Each row is a point. To make a cloud, some directions were put in groups of two or more. Within a group, all points are equally far from the middle, so they leave a hole (a ring in 2 directions, a hollow ball in 3). The other directions are filled evenly. Then the cloud was stretched, turned, moved and blurred a little. How many holes are there, and how many directions does each take, smallest first?

Cloud (22 x 3):
[[-7.3  5.3 -1.9]
 [-5.7 -1.5 -0.8]
 [-6.3  6.9 -1.2]
 [ 3.1  5.7 -0.2]
 [-5.1 -0.4  3.6]
 [-8.3  2.1 -0.8]
 [-0.7  7.6 -2.3]
 [-4.1 -1.2 -3.5]
 [-7.2  1.7 -3.2]
 [-4.6 -1.4  2.6]
 [-3.1  4.8 -5.2]
 [ 0.8  4.2  4.9]
 [-5.8  7.3  1.3]
 [-2.9  6.1  4.9]
 [ 1.9  7.0  0.0]
 [-3.7  3.1  5.7]
 [-6.0  2.7 -4.4]
 [-5.0  3.2  5.2]
 [-7.0  5.7 -2.0]
 [ 0.8  2.7 -4.9]
 [ 0.1 -1.1  3.2]
 [-4.3 -2.0  1.6]]
Holes: 1 (3)

Cloud:
[[-7.2 -1.8 -4.9  4.4]
 [-7.5  0.4 -2.0  7.1]
 [-7.4  3.9 -2.6  0.1]
 [-0.5 -1.8  6.3  5.8]
 [-5.6  0.3 -4.9  6.8]
 [-4.7 -1.6 -6.8  3.2]
 [ 4.0  3.3 -0.8  4.3]
 [ 0.9 -1.4  7.6  1.2]
 [ 1.8 -2.7  6.7  2.0]
 [-5.1 -5.7  3.1  1.1]
 [-6.7  0.1  0.7  8.1]
 [-4.9  5.0  5.0  3.1]
 [-7.5  4.8 -0.9  1.1]
 [-9.4  0.8 -1.6  2.4]
 [ 2.1 -6.3  0.6  0.5]
 [ 2.5 -3.8  5.5  0.1]
 [ 1.7  5.5  1.8  5.2]
 [-8.2  4.2  0.6  3.4]
 [-5.3 -2.3  1.4 -4.4]
 [-2.4 -2.3 -3.7 -4.7]
 [ 1.7  4.6  4.8  4.5]
 [ 1.8  2.7 -3.0 -3.4]
 [ 2.3 -3.4 -1.0  6.3]
 [-0.7 -1.3  7.7 -0.1]
 [-2.5  1.8 -5.2 -3.2]
 [-3.0  4.4  1.2  8.2]
 [-0.3  3.9  6.3 -1.2]
 [-7.6  2.7 -3.4 -0.2]
 [-5.6  4.4  0.5  7.3]]
Holes: 1 (4)

Cloud (80 x 8):
[[  3.2  -6.9  -4.7   0.2   3.3  -1.3   4.5   2.7]
 [  6.9  -4.8   2.3   6.6  -0.6  -4.3  -3.9  -7.7]
 [  7.4   1.0   5.5   3.0   0.2   7.7   1.6  -6.3]
 [  3.8  -4.6   6.1   0.4  -8.9   0.2  -3.3  -2.4]
 [  1.8  -7.0   1.2   4.1  -4.6   5.2  -8.0  -2.8]
 [ -0.3  -4.9   4.5  -2.4  -6.8   1.2  -3.2  -8.5]
 [  8.2  -1.3   6.8  -2.0   1.1  -5.0   1.8   1.2]
 [ -1.8   2.5  -1.0  -3.9   4.0  -5.2   1.4  -1.4]
 [  1.7   4.2   2.7   6.2  -6.8   4.3  -3.5   1.9]
 [ -2.9  -2.1  -7.9   2.4   4.7   1.0   1.2  -4.5]
 [ -0.1   3.8  -4.9   7.6  -2.7   4.3   3.1  -0.9]
 [  5.1   0.3   5.8   1.2   0.0   8.3  -6.2  -3.2]
 [ -4.8  -4.7   1.7   4.6  -2.0   5.8  -1.8   2.1]
 [ -4.5  -0.9  -2.6  -7.3   0.0   1.7  -3.0   0.2]
 [  4.1  -5.7   0.9   7.8  -2.3   8.1  -3.8  -3.4]
 [  6.9   1.5  -4.1  -3.1  -0.4  -2.2  -6.0  -7.2]
 [  1.2   5.9   4.7   2.6   4.7   4.2   0.4  -0.5]
 [ -4.4  -1.4   2.3   2.4  -8.3   0.9   2.7   5.8]
 [  1.0   1.7   0.0   9.2   1.9   3.2  -8.4  -4.2]
 [  6.3   0.6   1.6   7.6  -1.9  -6.3  -1.8  -3.0]
 [ -1.3  -3.8  -3.6  -4.0  -2.2   7.8   0.6   1.3]
 [  1.5   3.2   2.5   9.0  -0.3  -3.9   2.1  -3.0]
 [ -2.5   0.9   2.3   2.9   4.2   0.2   4.8  -7.2]
 [ -3.0  -2.7  -1.2  -2.5  -0.5  -3.0  -1.4 -11.4]
 [  4.9  -3.8  -2.9   0.0  -3.1   6.5   6.5  -0.5]
 [ -1.6  -2.2  -6.0   1.7   1.2  -5.4   6.1   1.5]
 [ -0.8  -4.8  -5.1  -3.8  -7.8   2.3  -0.7  -3.5]
 [  4.1  -3.0   5.1  -2.2  -4.8   3.6  -7.9  -6.2]
 [ -4.1   3.0   5.0  -4.9  -5.0   3.9   3.3   0.9]
 [ -1.3   4.7  -0.3  -5.9   2.3  -3.0  -4.5   0.8]
 [ -2.7   4.7  -4.8  -1.9  -6.1   4.7  -0.8  -4.0]
 [  0.5   2.7   0.2   6.2  -8.4  -1.7  -8.0  -5.6]
 [  3.4   5.3   6.6  -0.5  -5.2   5.0  -5.2  -0.4]
 [  3.0   7.3  -0.9  -1.4   2.9   4.7   4.4   3.6]
 [  5.8  -7.1  -6.1   4.7   1.2  -0.2  -5.5  -4.6]
 [ -2.1  -0.5  -3.0  -1.8  -3.8   6.7   6.5  -2.2]
 [  5.8  -6.4  -1.7   3.0   2.9  -0.4  -1.7   5.8]
 [  4.6  -6.4   4.5   4.7   3.4   1.2  -0.6   2.5]
 [  7.1  -3.9  -1.5   3.7   0.8   3.6   2.7   6.2]
 [  7.2  -4.1   1.7   5.2  -5.3  -5.9  -2.2  -3.2]
 [ -5.6  -3.2   0.8   4.8   1.6  -2.1  -6.3  -4.9]
 [  1.0   3.4  -6.5   6.0  -2.1  -1.9   5.8  -3.7]
 [  4.1  -5.0   4.9   5.3  -4.0   5.0   3.2   2.6]
 [ -4.9   2.0   1.7  -1.2  -1.7   8.8  -0.5  -6.5]
 [  7.9   1.2   6.3   3.6  -5.1   0.1   1.7  -6.6]
 [  2.3  -6.1   1.5  -0.1   2.5  -1.6   0.3 -11.5]
 [ -4.8  -1.7  -5.3   4.2   1.3   3.4  -2.4   2.2]
 [  5.4  -3.8   2.7  -6.5  -1.7  -3.5  -1.3  -3.6]
 [ -3.5   0.3   5.2   4.3  -5.0   2.5   5.0  -5.8]
 [  3.2  -3.0   2.7  -9.5  -5.8   0.3   0.1   0.4]
 [  8.7  -1.9   0.7   4.9  -3.5  -5.1   3.4   4.2]
 [  2.3  -3.8   6.5   1.4  -3.9   9.2  -1.6  -4.9]
 [  7.3   2.5   5.3  -2.7  -5.1  -3.1  -1.4  -3.7]
 [  5.9  -0.9   6.5   1.3  -9.2   0.5  -2.3   3.6]
 [  0.6   7.3   1.7  -4.5   0.2   6.3  -3.1   2.5]
 [  6.0   6.0   2.1   0.6   3.9   1.1   3.9  -2.3]
 [  6.5   2.6  -2.8  -1.5  -8.8   1.0  -1.6   4.3]
 [ -3.0   3.5  -0.9  -1.4   1.9   1.0  -7.3  -8.3]
 [  5.0  -1.9   4.3   5.3  -6.5   7.0  -4.8  -1.7]
 [  0.5   5.2  -1.6  -3.5   5.8   0.8  -3.5   0.8]
 [  6.8   0.9  -2.4  -6.8  -5.9   0.5  -4.0   4.7]
 [ -4.4  -0.3   3.8  -3.0  -2.2   8.2   0.2  -3.2]
 [ -1.7   1.0  -6.8   2.9  -6.2  -6.2   0.5  -3.3]
 [  7.2  -4.4  -5.3   0.4   4.2   2.3   0.1  -2.6]
 [  0.6   5.1   4.6   2.2  -7.5  -0.8  -4.7  -5.0]
 [  3.2   4.3   5.1  -1.0   3.2   4.2  -6.9   1.5]
 [  5.3  -1.1  -5.1   5.4   0.1   4.2  -7.8  -1.4]
 [  6.6  -3.1  -3.9  -3.2  -7.1   0.1  -1.1  -9.9]
 [ -4.4  -3.1  -2.4  -0.8  -7.4  -5.1  -1.1   5.3]
 [  2.4   3.7   2.5   8.8   0.3  -0.9   2.8   2.8]
 [ -1.3  -2.5  -4.8   2.8   0.5   0.1   8.6   1.9]
 [  2.2   6.2  -2.6   0.3   4.7   4.1   3.1  -0.3]
 [  6.8  -2.8   3.8   5.9   0.0   3.5   1.6   5.9]
 [  7.7  -3.4  -2.5  -1.5   3.2   1.8   5.9   1.8]
 [ -4.6   0.7   2.2   2.8  -4.6  -3.6  -6.1  -7.1]
 [ -5.1  -4.5   0.1   5.0   3.0  -0.1  -3.1   2.4]
 [  7.9   3.9  -2.6   0.6  -1.0   6.4   3.5   0.0]
 [ -1.3   3.1   4.4   5.8   3.5  -1.2   3.2  -1.6]
 [ -2.6   0.0  -3.2  -1.7   1.4   6.2   6.4   2.6]
 [ -3.2   1.1   2.4   2.9  -1.8  -6.8  -4.8  -2.4]]
Holes: 3 (2, 2, 3)

Cloud (99 x 9):
[[ -2.4   1.8  -1.5  -5.7   6.6   4.6  -3.3  -3.3   6.9]
 [  4.1   5.5   2.2   3.9   1.1  -3.6   7.8   5.2  -4.1]
 [  3.2  -6.6  -3.5  -1.8   1.0   2.6   5.5   0.6  -2.5]
 [ -7.1   0.2   1.4  -3.4   4.2   6.2   5.5  -1.0   2.4]
 [ -4.4   5.3  -4.4   2.5   4.3   3.5   0.9   5.1  -5.9]
 [ -3.5  -0.5   5.5   5.8   2.5   5.7  -1.8   2.6  -8.2]
 [  6.6  -0.6  -1.0  -2.1   5.3  -0.3  -5.9  -3.3  -8.7]
 [  5.6   3.9  -0.7   7.0  -4.1   3.3   8.1   1.3  -2.7]
 [  4.7   0.5  -1.0  -2.7  -1.3  10.5   2.3   1.9  -1.9]
 [  1.5  -4.8   1.2  -4.2   1.6   0.1  -8.3  -2.7   1.9]
 [ -0.4  -0.7   5.9   6.3   4.8   4.4  -3.0   2.1  -8.0]
 [  4.7  -0.6   9.6   5.0  -1.1  -0.1  -3.0   1.5   1.0]
 [ -0.4  -3.3   0.3   2.8   3.3   9.3   2.3  -3.2  -6.6]
 [ -0.9   5.6   4.1   1.2   4.7   2.5   2.2   5.4   6.1]
 [ -1.1  -7.9  -1.4  -0.5  -1.8   4.8   3.0  -5.3   0.1]
 [  7.0   4.2  -4.4   4.9   1.2  -6.7   1.8  -1.0  -0.5]
 [  1.2   0.0   3.9  -3.7  -0.2  -4.2   3.5  -4.9   8.2]
 [ -1.1   1.0  -0.6  -3.9  -2.2   5.3   0.4  -0.4   9.8]
 [ -1.0  -3.2   7.2   3.1   4.4  -3.6   4.2   6.4  -1.2]
 [ -5.9   0.0  -2.0  -1.0  -5.2   4.0   0.1  -4.0  -4.9]
 [ -1.6   1.3  -6.0  -2.6   3.1   3.6   3.3   1.4  -8.4]
 [ -0.8  -8.1   3.5  -1.4   4.1  -0.7  -4.4   4.6  -0.7]
 [  2.4  -0.5  -5.9  -1.4   6.1   1.7  -0.1  -2.8  -8.5]
 [  2.9   0.2   2.8   9.2  -3.3  -5.6   0.8   2.0  -6.6]
 [  8.3  -2.6  -0.2  -0.5   3.7  -1.7   5.5  -4.4  -1.5]
 [  4.6   2.1  -7.3   6.3   5.9   2.1   3.3   1.2  -0.8]
 [  1.8  -2.9   3.8   3.9   4.4   1.3  10.1  -0.5  -0.5]
 [  3.3   0.0  -5.2   6.8   6.1  -6.1  -1.8   5.3   2.0]
 [  7.9   4.0  -1.5  -4.7   5.8   1.6   1.9   0.2  -5.9]
 [  4.8   4.9  -2.1   3.9   1.4  -7.7  -3.1   2.5   2.1]
 [  3.8   6.3  -5.3   6.1  -0.9  -0.1   2.4  -6.8  -2.3]
 [ -0.3  -1.8   9.5   6.4   0.6   4.0  -1.7  -1.5   1.9]
 [ -0.4  -4.3   1.3   4.9   1.1   4.4  -5.7   4.0  -4.9]
 [ -4.0   6.2  -2.9   5.8   4.4   2.3   2.9   3.5  -7.5]
 [  6.6   3.9   9.5   3.9  -0.5   1.7  -4.3  -6.1  -3.5]
 [  2.3   6.2   1.7  -1.2  -4.0   3.4  -2.4  -2.1   5.3]
 [  2.0   1.6  -4.2  -2.7  -0.1   4.4   3.2   7.3   1.5]
 [  3.5   0.5   7.9   2.3   2.5  -1.9   0.5  -8.4   2.5]
 [  5.5   0.3   4.2   1.1   6.4   3.1   5.1   4.6   3.5]
 [ -0.9   2.8   2.8  -5.5   3.4   5.2   4.9  -6.1   2.0]
 [ -1.0   0.4  -5.8  -0.9   9.6   0.7  -3.9  -2.5  -1.6]
 [  6.2  -5.2   1.6   5.9   2.1   2.3   0.7   6.5   2.1]
 [  6.0  -1.2   1.1   5.7   6.2   6.3   1.2  -0.7   3.3]
 [  3.6  -3.9   2.2   0.6  -3.9   3.2  -5.2  -8.3  -5.1]
 [  3.7   5.1  -0.8  -4.1   1.0  -1.1   7.8   1.9  -5.1]
 [ -3.1   5.6  -1.1  -3.7   5.5  -3.5   2.8  -3.3  -7.5]
 [  3.4  -2.0   6.5   4.5  -4.3  -3.9   3.3  -0.8   3.9]
 [ -7.7   1.2   6.3   2.9  -0.6   2.6   0.3  -5.4   1.5]
 [  6.4   0.8  -3.7  -4.2   1.4  -2.3  -0.8  -5.4   1.8]
 [ -6.8   0.4  -3.8   0.8   9.0  -4.3   3.4  -3.4  -0.1]
 [  4.9  -3.0   4.7  -1.9  -4.1   2.0   3.7   2.5  -7.4]
 [  6.0   2.6  -2.7  -0.4   3.4   8.6   2.6   0.0   4.0]
 [  3.3   1.5   1.8   9.6  -4.9  -1.4   4.9   2.3  -7.1]
 [ -6.9   0.5   5.5   6.3   2.6   4.2  -0.1   1.0   1.8]
 [ -3.5  -3.5   3.1   6.1   5.3  -9.0   0.6   4.0  -0.6]
 [  0.4  -6.4   4.5   5.8  -2.0   2.8   1.0   3.2  -5.1]
 [  0.6   3.9   8.7  -2.9   6.1  -2.3  -3.4  -4.7  -8.2]
 [  0.3  -1.4  -1.8   8.8   2.3   2.7   5.8  -6.0   0.7]
 [ -2.0  -1.0   6.0  -4.4   6.2   3.3  -6.8  -1.4  -2.6]
 [  1.3  -5.5   0.7   2.5   7.1   1.9  -3.3  -8.6   1.8]
 [  8.0   2.5   0.7  -3.7   0.4   1.0   1.8  -8.2  -2.2]
 [ -0.8   3.6  -4.3   1.3   5.8   0.1  -1.8   8.4   5.6]
 [ -4.9  -3.9  -2.4   7.6   1.9   3.2   4.0   3.4  -1.3]
 [  0.7  -5.6   8.7   5.7   2.1  -3.8  -1.1   4.1   4.0]
 [ -1.8   0.5   7.2   3.8   8.1   1.9   0.1   1.7  -6.3]
 [  7.9   0.5  -2.3   5.6   0.5   0.8   0.1   7.5  -1.4]
 [ -2.8   2.8  -0.2  -3.5  -2.9   4.9  -7.3  -5.0  -2.6]
 [  2.5   8.8  -0.9   4.1   6.6  -4.7  -2.1  -0.4   0.4]
 [  1.5   2.9  -2.1  -1.0   2.2  -9.6   2.8   3.7   5.9]
 [ -3.2  -4.7  -0.7   8.5   3.1  -2.7   3.6   5.7  -1.0]
 [  2.3   0.5  -2.7  -2.3   4.6   2.1  -3.9   7.1   7.7]
 [  7.9   5.4   0.3  -2.5  -1.4  -3.1   1.4  -5.6  -1.3]
 [ -2.3   5.2   0.4   6.9  -0.3  -2.8   2.6  -7.9  -6.8]
 [ -2.2   8.1   4.0  -0.3  -6.3   3.2   0.1  -1.6   0.0]
 [ -7.1  -2.9  -0.7   3.5   5.6   4.9   1.4  -6.9   1.4]
 [  3.0   6.6  -1.1   1.3   1.3  -6.6   0.9   6.9  -0.9]
 [ -5.3   2.9  -1.5  -0.7   8.4  -8.0  -1.2  -2.2   2.1]
 [ -0.8   5.3  -2.9   4.3  -5.6  -3.5   1.9  -1.9   1.1]
 [  1.3  -3.3  -0.1  -1.9   0.9   3.9   4.7   0.3 -10.7]
 [ -0.6   3.2  -3.5   4.8   1.0  -1.4  -0.3   9.2   3.5]
 [ -4.6  -6.6   1.3  -2.7   4.1  -3.6   3.6   5.1  -0.4]
 [ -0.6   7.5  -4.3   4.6  -1.3  -2.4   2.9  -5.9  -1.4]
 [ -5.8   1.6   8.3   0.7  -0.2   1.4  -0.7  -7.1  -0.1]
 [ -0.1   3.8   6.9   2.3   3.3   5.3   6.6  -4.1  -0.5]
 [  4.9   1.2  -3.2   5.4   2.4   6.6   1.6   4.6   4.8]
 [ -3.7  -4.9  -0.6   0.5   5.3  -7.2  -3.5  -2.0  -2.7]
 [  5.9  10.0   3.3   0.0   2.4  -2.4  -4.7   0.1  -1.4]
 [  2.1  -0.6   3.4  -2.3   7.8   2.5  -5.0  -5.0  -9.0]
 [ -2.3  -7.1   4.1  -1.5  -0.2   8.2   1.9  -3.2   2.2]
 [ -4.4   6.0  -1.6  -2.2  -0.8   0.3   6.7  -4.3  -2.0]
 [ -0.1   4.2   0.8  -5.6  -0.1  -5.8   0.2  -1.5  -6.6]
 [  1.1  -3.6   5.1   5.1   8.3  -2.6  -5.3  -4.2  -0.6]
 [  2.0  -8.0   1.1   0.0   1.5  -0.4  -2.1   4.8  -3.9]
 [ -2.8  -2.7  -3.3   6.7   0.3   3.8   4.7  -0.3  -6.8]
 [ -0.7   1.7  -7.0   7.2   5.8  -3.0   7.6   2.5   4.5]
 [  3.8  -6.6  -0.7   3.0   2.0  -0.9  -1.8  -8.7   2.9]
 [  4.4  -3.7   1.8  -2.0  -3.9   4.7   1.7  -8.3  -3.3]
 [  5.5  -2.0   2.8   7.3  -2.7   5.9   3.7   3.1  -3.2]
 [  0.9   6.9   4.3  -4.9   6.9  -0.2   1.7  -4.2  -8.3]]
Holes: 2 (4, 4)
